Each row of a before or after table is a point. The points were changed in one or more steps. Then noise was added and the rows were shuffled. The steps act on how far a point lies along the listed directions, d1 being the first. What was done? A step turns or swaps two directions, mirrors them in a line or flattens them onto one, adds a multiple of one to another, or multiplies one. Angles are multiples of 10 degrees, from the lower direction toward the higher: turns from -170 to 170, lines from 10 to 170 but not 90. Use the fewest steps. Two steps may share a direction if one is a turn and the other turns, adds or multiplies; they go together, in the order done. Otherwise the lowest direction goes first.
(in the rows, 128 means zero)

Directions:
(1): [151  86  97]
(2): [ 96 144  83]
(3): [ 87  92 144]
Before, 9 rows:
[[144 182 164]
 [177 150 153]
 [ 99 193 119]
 [ 36 139 180]
 [156 204 178]
 [146 109 144]
 [120 155  90]
 [167 119 115]
 [165 151 147]]
After, 9 rows:
[[131 117 139]
 [173 200 146]
 [150 158 136]
 [140 175 117]
 [136 136 130]
 [160 177 139]
 [156 154 140]
 [116 106 125]
 [130 151 114]]
Steps: flatten d1 and d3 onto the line at 60 degrees; multiply d2 by 0.4

Directions:
(1): [ 99  90 113 103 184 114]
(2): [174  80  92 114 108 141]
(3): [166 157 148  69 143 114]
(4): [167 107 171 167 162 125]
(5): [129 116 128 135 105  52]
(6): [105  91 181 102  96 141]
Before (14 x 6):
[[ 62 158 120  86 194 121]
 [109 141  95 105 153 127]
 [ 80 110 111  84 165 157]
 [159 122 129 104 159 128]
 [130 105 107 154 152  89]
 [154 110 111 152 124 143]
 [ 91  82  99  78 156 129]
 [100 116 161  74 151 169]
 [109 107 139  85  93 121]
 [134 116 103 151 136 146]
 [126 140 146 161 121 120]
 [150 114 124 100 154 119]
 [114 156  74 114  93 147]
 [ 99 131 183 143 106  98]]
After, 14 rows:
[[112 190  70 123  96 203]
 [160 136 125 132 171 108]
 [144 113 108 114 121 100]
 [ 65  91 221 103  78 142]
 [103  63 165  82  48 123]
 [133 122 119 166 136 158]
 [122 181  89 149 144 146]
 [ 94 191 103 133 172  97]
 [181 175  91 167 126 113]
 [118 163 191 132  98 185]
 [104 156 162 101 115 197]
 [161 160 110 130 166 119]
 [ 76  78 203  80  95 212]
 [136 120 116 165 147 160]]
Steps: turn d3 and d5 by 160 degrees; turn d1 and d5 by -140 degrees; mirror d2 and d4 in the line at 60 degrees; multiply d6 by 2.5

Directions:
(1): [117 138  79 160 108 173 116  73 105]
(2): [ 99 111 143 178  64 118 128 167 116]
(3): [199 108 132 138 123 109 112 126  68]
(4): [129 174 152 165 167 160 169 153  97]
(5): [110 152 164 113 133 155  49 140 111]
Before:
[[ 91 135 114 129 153 163 101 109 143]
 [ 96 140 142  94 172 151 117 174 174]
 [200 100 141 100 148 104 112 133  80]
 [ 82 163 156 151 158 155 185 160 140]
 [187 111 142 151 130  94 172 135  62]
 [191 103 123 148 145 128 153 120  90]
 [126 131 129 100 142 121 135  90 151]
 [ 84 137 117  76 170 142 140 118 192]
 [122 119 128 107 186 126 151 120 150]
 [180 159 141 168 155 128 166 131  59]
 [ 75 131 148 115 119 143 163 143 191]
 [ 93 107 125  91 141 116 103 139 181]
 [161 159 118 141 140 148 146 148  89]]
After (13 x 9):
[[154 119 177 134 132 133  63 202  82]
 [ 50 138 156  98 126 143 116 160 184]
 [115  98 156 163 120 122 126 168 107]
 [ 73 164 139 119 173 139 191 129 164]
 [ 81 210 145 176 184 165 212 146 130]
 [153  82 149 153  79 102  96 167  82]
 [148  73 140 100 101  91  48 153 120]
 [111 189 121 152 146 167 177 158 123]
 [171 170 176 167 182 154 169 165  50]
 [137 104 116 167 118 134 118 122  95]
 [ 86 135 121 149 148 153 186 126 174]
 [197  99 168 126 124 119 113 136  82]
 [119 103 142 142  83 100 126 117 127]]
Steps: add -1 times d1 to d5; turn d2 and d3 by 170 degrees; multiply d4 by 1.6

Directions:
(1): [ 63 130 154 152 101 184 129 154 167 162 117 113]
(2): [161 174 146 133  94 137 117  55 157 145  90 143]
(3): [124  68 143 113 162 165  89  90 113 111  86  94]
(4): [167 163 107 134 194 183 107 140 149 150 159 129]
(5): [122 145 169 128 152  89  64 171 151 116  94 162]
Before, 11 rows:
[[100  84 152 110  90 104 117 124 126 108  93 126]
 [ 94 132 164 145  95  45 113 170 123 101 134 168]
 [151 167 112 140 126 160 158 147 144 160 168 121]
 [129 135 115 149 157 174 121 166 145 130 146 113]
 [138 171 118 122 145 152 142 153 156 144 147 143]
 [182 117 130 111 161 133 105  71 121  91 111 112]
 [116  47 146 111 129 123  90 135 103  80  77 124]
 [133 197 183 135 186 116  36 215 182 136 103 193]
 [188 178 115 136 154 115 111 152 128 143 157 149]
 [150 143  93 113 132 115 169 151 115 105 153 121]
 [162 153  99 131 162 161 139 133 134 145 168 111]]
After:
[[129 158 128 121 113  72 147 176 128  97 124 151]
 [179 136 104 130 171 132 116 159 124 104 149 128]
 [165 178  98 112 143 105 157 146 135 125 155 156]
 [182 197 126 134 129  86 131 160 136 139 158 158]
 [ 83  16 137 125 129 192 102 118 105 102  80  80]
 [139  73 149 113 123 118 112  61 107  73  75  97]
 [173 119  38 114 137 167 239 112  72 138 234 109]
 [ 85  80 147 126 107 183 119 129 145 136 103 104]
 [179 156 117 115 152  78 117 136 123 107 140 147]
 [181 156 100 127 103  70 159 132  93 126 163 148]
 [ 64 135 115 163  69 130 195 169 121 140 198 125]]
Steps: turn d1 and d4 by 70 degrees; mirror d2 and d5 in the line at 170 degrees; multiply d3 by 1.6
